Every row gives one point. A path goes straight from each point to the next, and from the last back to the first. The post is the endless flat space through its rows: a point in 2 columns, a line in 3, a plane in 4, and so on, so that a path can go around it. How many times does the path go around the post? Going back the other way cancels.

Post (1 x 2)
14,0
Path (10 x 2)
37,-30
-4,-42
-46,-12
-39,46
17,25
53,32
63,-20
53,-72
-7,-26
5,-74
Times around: 1

Post (3 x 4)
-11,11,27,-23
5,2,-45,-71
19,17,13,80
Path (15 x 4)
-16,15,-30,35
-43,2,-50,-15
-48,51,-52,-13
35,64,-30,53
56,35,52,-7
88,-5,-24,13
17,-63,43,-23
-19,-40,-38,-15
-29,19,-19,21
-47,-19,-26,-2
-18,-52,-14,-12
44,-31,-77,-84
85,33,1,-11
35,61,4,19
-1,69,-25,-2
Times around: 0

Post (7 x 8)
-22,-7,-12,32,-2,-38,7,64
-19,9,-18,-1,-62,20,-1,48
-14,24,8,-30,-18,-13,24,-56
-8,17,49,30,-57,-3,3,-49
-28,0,-28,60,-26,11,12,46
-20,-19,-6,7,66,-18,-46,42
-28,0,66,8,51,-11,121,20
Path (9 x 8)
-82,-10,9,23,-1,33,32,32
-45,55,2,-23,13,-12,2,19
17,44,17,55,-33,21,5,-14
-7,-6,-3,35,15,-18,32,-4
-15,-17,-18,22,-33,-2,2,7
-65,-13,-20,5,-48,13,14,62
-32,40,-9,-38,-45,-44,2,-25
-10,54,4,48,-23,-27,37,17
-49,30,37,5,-8,-6,-1,14
Times around: 1

Post (10 x 11)
35,-6,0,33,13,-34,80,43,21,-89,-19
6,-2,21,15,4,28,-62,-7,-13,60,4
27,-16,29,32,54,20,-31,-22,6,-17,21
27,13,2,-18,62,-28,-37,-52,-14,64,-17
-12,1,-31,12,-7,52,26,-5,1,22,94
33,18,-14,27,14,15,17,-10,94,-2,38
22,17,-48,4,-17,21,35,-74,-2,23,-38
13,2,35,-6,7,33,36,-9,49,7,25
-24,25,29,-52,-121,-12,-9,-67,9,34,86
19,-14,30,40,-21,-32,22,-37,-8,33,-10
Path (19 x 11)
-4,-6,-21,-8,7,23,-43,13,9,21,0
8,-36,-7,7,-34,55,-6,-47,71,8,61
-2,-6,37,19,21,2,-28,-37,32,31,4
-25,37,19,24,1,70,-2,-4,6,-1,24
26,29,20,-7,9,-5,-8,-46,8,-24,51
45,6,-8,6,-11,18,-11,-29,-14,-5,4
28,-34,35,5,20,29,50,-34,48,42,44
1,-15,28,7,5,-31,-4,-12,29,9,41
-15,6,3,5,59,-2,1,7,8,-25,8
8,-4,35,46,49,35,4,-35,-24,1,-10
31,18,2,11,23,47,-29,-62,-11,33,3
23,5,9,-34,33,16,58,-18,22,28,27
16,-30,-14,10,-45,-8,29,-49,19,3,-6
-4,-7,7,-2,19,49,-7,-7,30,5,10
12,2,14,47,12,-33,11,-46,15,-3,17
23,44,27,23,4,-7,-15,-50,-4,47,42
31,-7,8,-14,-11,26,72,-2,-6,-4,42
30,-13,-16,-5,23,4,29,-14,24,10,-10
1,-34,26,54,-4,-52,-5,20,30,33,-37
Times around: 3

Post (13 x 14)
55,39,76,48,84,97,-78,-26,13,6,-58,82,-40,-15
5,-24,1,-88,14,31,-41,-11,39,-90,39,7,55,6
50,-22,77,30,22,67,-24,-21,70,-37,102,77,-58,22
4,-12,-81,-77,38,14,35,49,-28,1,52,3,14,-29
66,0,-73,37,31,-28,2,-64,70,5,-14,25,-31,38
0,-21,10,69,2,79,2,35,25,-27,6,1,33,30
31,17,-63,32,68,-31,-45,13,30,54,39,-34,-35,3
0,-1,-39,-89,38,35,22,20,-20,87,64,-66,14,-9
11,-21,12,44,9,-7,-29,-38,-1,51,59,-29,78,-58
62,-35,31,-47,-18,-59,-11,-56,24,-65,-12,-22,-108,10
30,-24,56,11,46,-59,29,-12,-7,-48,-31,-12,-30,78
35,-2,89,-114,-23,-87,9,34,15,-32,-52,-23,18,-16
67,-20,-23,2,-25,2,-17,-2,-50,-6,15,27,-22,103
Path (25 x 14)
36,-35,1,0,35,48,-1,-2,-4,-11,42,-21,-82,9
83,9,12,-2,4,-8,-35,-38,32,-58,32,3,18,12
32,66,76,-9,78,-76,-41,-27,-9,-12,37,12,-11,-17
13,40,-4,-22,-2,-8,-16,31,40,-10,18,-3,-40,31
62,19,36,14,-8,-1,18,-43,19,-44,-11,0,-46,22
67,-22,-1,46,-19,-4,-37,2,13,-38,-28,-31,-52,60
46,-39,17,-22,0,50,-43,3,-35,40,23,-32,-24,33
28,-52,-53,1,22,-3,-12,22,-50,20,-41,32,-41,-13
17,5,-29,8,28,10,-42,-2,27,-23,30,21,-73,-33
35,35,-22,-35,71,0,-12,-78,30,22,14,10,-23,42
78,53,39,-1,-23,30,-25,47,42,-12,40,-27,-45,46
74,-13,2,-25,18,83,43,28,20,57,61,-18,-19,7
77,-38,-88,-66,9,52,-32,33,1,-5,-51,37,-9,17
6,-37,31,9,-41,2,-19,17,24,-7,-13,55,-57,63
39,-8,45,-9,-43,0,37,18,75,-32,26,28,-89,-8
56,38,56,-13,-29,50,-26,12,-13,18,26,-5,-41,45
67,29,-24,-14,-8,-39,10,47,22,0,-10,-52,10,13
86,-23,76,-48,39,-11,-6,21,20,14,-20,0,20,-71
4,-100,4,-11,30,-7,9,-36,7,0,37,-38,-4,-4
44,-19,7,12,116,-13,-25,-25,8,-5,-60,-17,0,25
70,14,22,-30,54,32,-40,10,24,-19,45,33,21,71
22,10,-1,17,-5,68,-14,6,-11,-60,1,-41,-25,48
-43,-12,-31,-27,-30,-6,-10,14,34,-59,69,13,3,-40
-7,-46,19,-32,-4,6,27,4,26,34,21,42,-51,37
45,-65,9,-16,23,-26,-28,-21,-48,6,10,21,13,15
Times around: 1

Post (17 x 18)
27,22,-40,63,1,7,17,15,-97,51,-22,-7,-11,-14,-19,23,-29,23
38,18,-18,0,65,14,21,-38,-41,50,37,-24,25,15,11,-33,15,3
-36,37,-6,-39,25,4,75,-57,9,-6,-5,-34,-27,24,-22,-19,-29,60
31,-29,29,13,24,-4,-37,55,-13,-10,-13,23,59,71,-47,25,-23,3
70,-46,-25,35,59,-37,22,84,-73,-52,-70,19,61,-1,101,34,-78,12
30,-44,-20,-74,-15,-45,35,-5,-11,-34,-16,-2,-72,-22,12,4,9,46
26,-29,-27,-11,9,-47,-46,-20,7,8,-9,25,67,-53,-9,10,-9,5
2,72,-33,51,-28,92,-25,10,20,-38,-9,59,9,-11,-73,-22,-30,-28
11,14,38,18,-36,-11,25,-20,5,-7,-21,20,4,4,-76,-27,25,-31
38,-18,77,-53,17,-5,-47,16,-3,-36,-13,48,23,-19,-49,40,-35,3
-74,-19,22,32,-1,66,82,8,29,3,-17,-17,-7,-28,3,-6,18,-90
-11,38,4,29,-4,33,43,32,5,23,-53,-13,18,-5,-25,63,58,-60
39,-11,-6,71,9,-9,-30,-20,-9,11,-27,19,-70,-9,12,-43,-22,-48
49,21,65,0,-2,12,37,-2,-5,27,15,8,-22,41,4,-14,-27,62
-42,-29,-5,-3,-20,20,43,-32,-34,-56,-59,6,0,32,60,27,12,-47
-14,3,19,-52,45,-2,-4,6,19,-6,15,110,29,14,-15,-6,-58,-51
31,-79,23,-50,19,-65,1,-31,-37,51,-69,2,-21,0,33,-41,19,58
Path (23 x 18)
26,82,11,1,64,12,38,49,-72,26,4,14,2,-77,5,45,-47,67
32,-20,11,-12,9,-90,-55,37,-92,-11,14,18,4,-15,10,49,-81,47
-42,-28,-54,45,-4,-92,21,-29,32,-11,-15,-6,65,32,17,6,-61,-54
26,-56,18,-24,4,-61,19,19,11,12,-18,-50,-53,-16,-85,35,22,-7
9,-14,-56,32,49,33,-26,-21,17,1,-41,90,-41,14,30,-63,-77,17
-49,-81,-14,9,89,-113,64,50,-32,-6,-30,12,-21,45,-25,68,-36,-29
17,-5,-28,8,7,-58,-47,19,11,-38,10,23,-6,64,-12,25,-18,-3
58,28,1,-23,-64,-18,-91,-56,-41,-70,-29,18,86,21,-55,-36,-7,26
13,15,19,9,-41,9,17,31,30,-31,-72,27,13,6,-46,24,-39,28
-4,-87,-87,35,75,-29,-14,-29,-20,-61,-44,56,45,89,-19,-67,-70,-58
14,-30,9,-52,32,-34,75,58,-16,-41,-53,101,81,-25,32,75,-64,79
38,-21,40,27,10,-53,-6,14,-51,-23,-63,9,69,40,11,15,-6,21
29,17,34,-48,-75,-11,-7,-35,-99,36,-30,-12,-22,-5,-12,30,58,68
-36,-65,28,-37,8,-11,37,-29,-21,-35,16,-4,57,-9,25,12,-26,-57
6,45,-18,28,-54,91,-68,-31,17,20,2,-25,-4,-53,-21,4,-14,-22
86,70,-22,-16,40,-23,54,-23,-21,-1,18,30,-25,33,-28,-12,-9,-33
-39,-75,-6,-32,6,-8,42,6,-35,-34,-71,43,55,50,-33,51,-8,5
63,2,8,50,4,35,6,-38,-63,-56,-1,19,-2,-55,25,0,-4,-2
-39,-50,76,-15,50,5,-44,52,7,-22,-24,11,35,73,-69,-3,23,-10
-9,110,16,-41,24,24,10,-8,-10,39,-11,28,12,5,-2,20,6,-14
-33,-103,3,-27,16,7,-5,23,59,-44,-21,15,58,63,4,-22,-61,-45
12,-14,-34,-7,22,-8,59,28,65,-3,-38,58,2,-62,-14,28,-63,-35
8,-19,32,58,-18,0,25,18,8,5,-42,-14,-10,36,-48,11,0,54
Times around: 4

Post (17 x 18)
-32,-9,5,21,-12,16,-27,-14,60,16,53,19,-8,18,8,45,-15,-26
30,-36,-20,-11,48,0,40,8,-3,-5,-20,54,32,-23,-44,-63,50,37
24,-56,40,-48,10,-33,73,30,-7,1,-10,16,-12,-14,-66,-10,-37,-71
-32,-14,-11,24,10,-78,43,-19,-66,-6,-20,-15,-9,-14,10,-89,13,-19
13,-28,29,44,35,45,54,38,-22,37,9,47,22,34,50,-47,21,-48
-12,-46,45,14,29,-45,1,-58,12,1,75,-4,5,-26,15,-8,23,-24
61,-8,55,-7,-4,42,42,68,-12,-24,-44,10,-42,3,-35,0,6,69
-22,8,20,-9,29,51,6,7,-48,-2,-3,-22,11,-37,-28,21,-48,-7
60,-74,10,42,32,-13,37,9,8,-45,2,-28,56,52,-32,-30,-25,-52
72,11,-29,-33,28,-2,29,-33,-47,-18,-91,-15,45,6,-20,28,-37,7
21,-29,-18,14,1,-24,19,4,8,-91,71,22,-21,34,63,-19,-30,-8
-13,0,-6,46,29,-8,-89,-8,-36,17,4,57,45,-3,75,-28,34,-29
13,-43,43,40,-42,-8,25,9,40,-21,31,-12,-2,-62,42,5,-7,-43
-29,36,-24,20,21,22,-63,-29,-15,-10,23,-25,-24,-10,47,50,27,-111
21,-49,-47,-25,-32,-31,2,-47,-69,-18,-14,23,25,-3,-27,35,64,-37
5,-27,1,-59,-9,29,-13,30,9,-38,-10,-42,37,24,17,-3,77,3
11,-59,-53,16,-4,-45,-37,5,-34,30,-5,29,-27,-52,48,83,37,-14
Path (8 x 18)
20,-72,-1,10,23,-22,63,56,-20,15,7,6,-14,-24,-22,-68,-50,10
41,-33,-3,-13,-14,-58,16,-9,-42,-38,43,-36,41,-33,27,27,52,17
41,-54,-41,51,52,-51,26,68,-39,-11,-15,28,61,0,22,-9,-10,-37
18,-10,43,22,-12,-54,-11,-15,-49,31,3,-10,13,-24,3,-2,5,-45
61,-29,13,20,-3,23,11,-66,-31,-15,27,-11,-19,-11,-54,6,-11,30
7,-18,23,-30,37,22,10,-6,45,11,12,44,-19,-16,14,21,-8,-20
-25,-42,58,9,-3,14,17,15,-121,-4,-52,-10,33,48,-22,-30,-6,-12
-3,-53,13,-45,-49,42,37,-8,28,-10,51,-1,-11,21,42,34,33,-23
Times around: 0
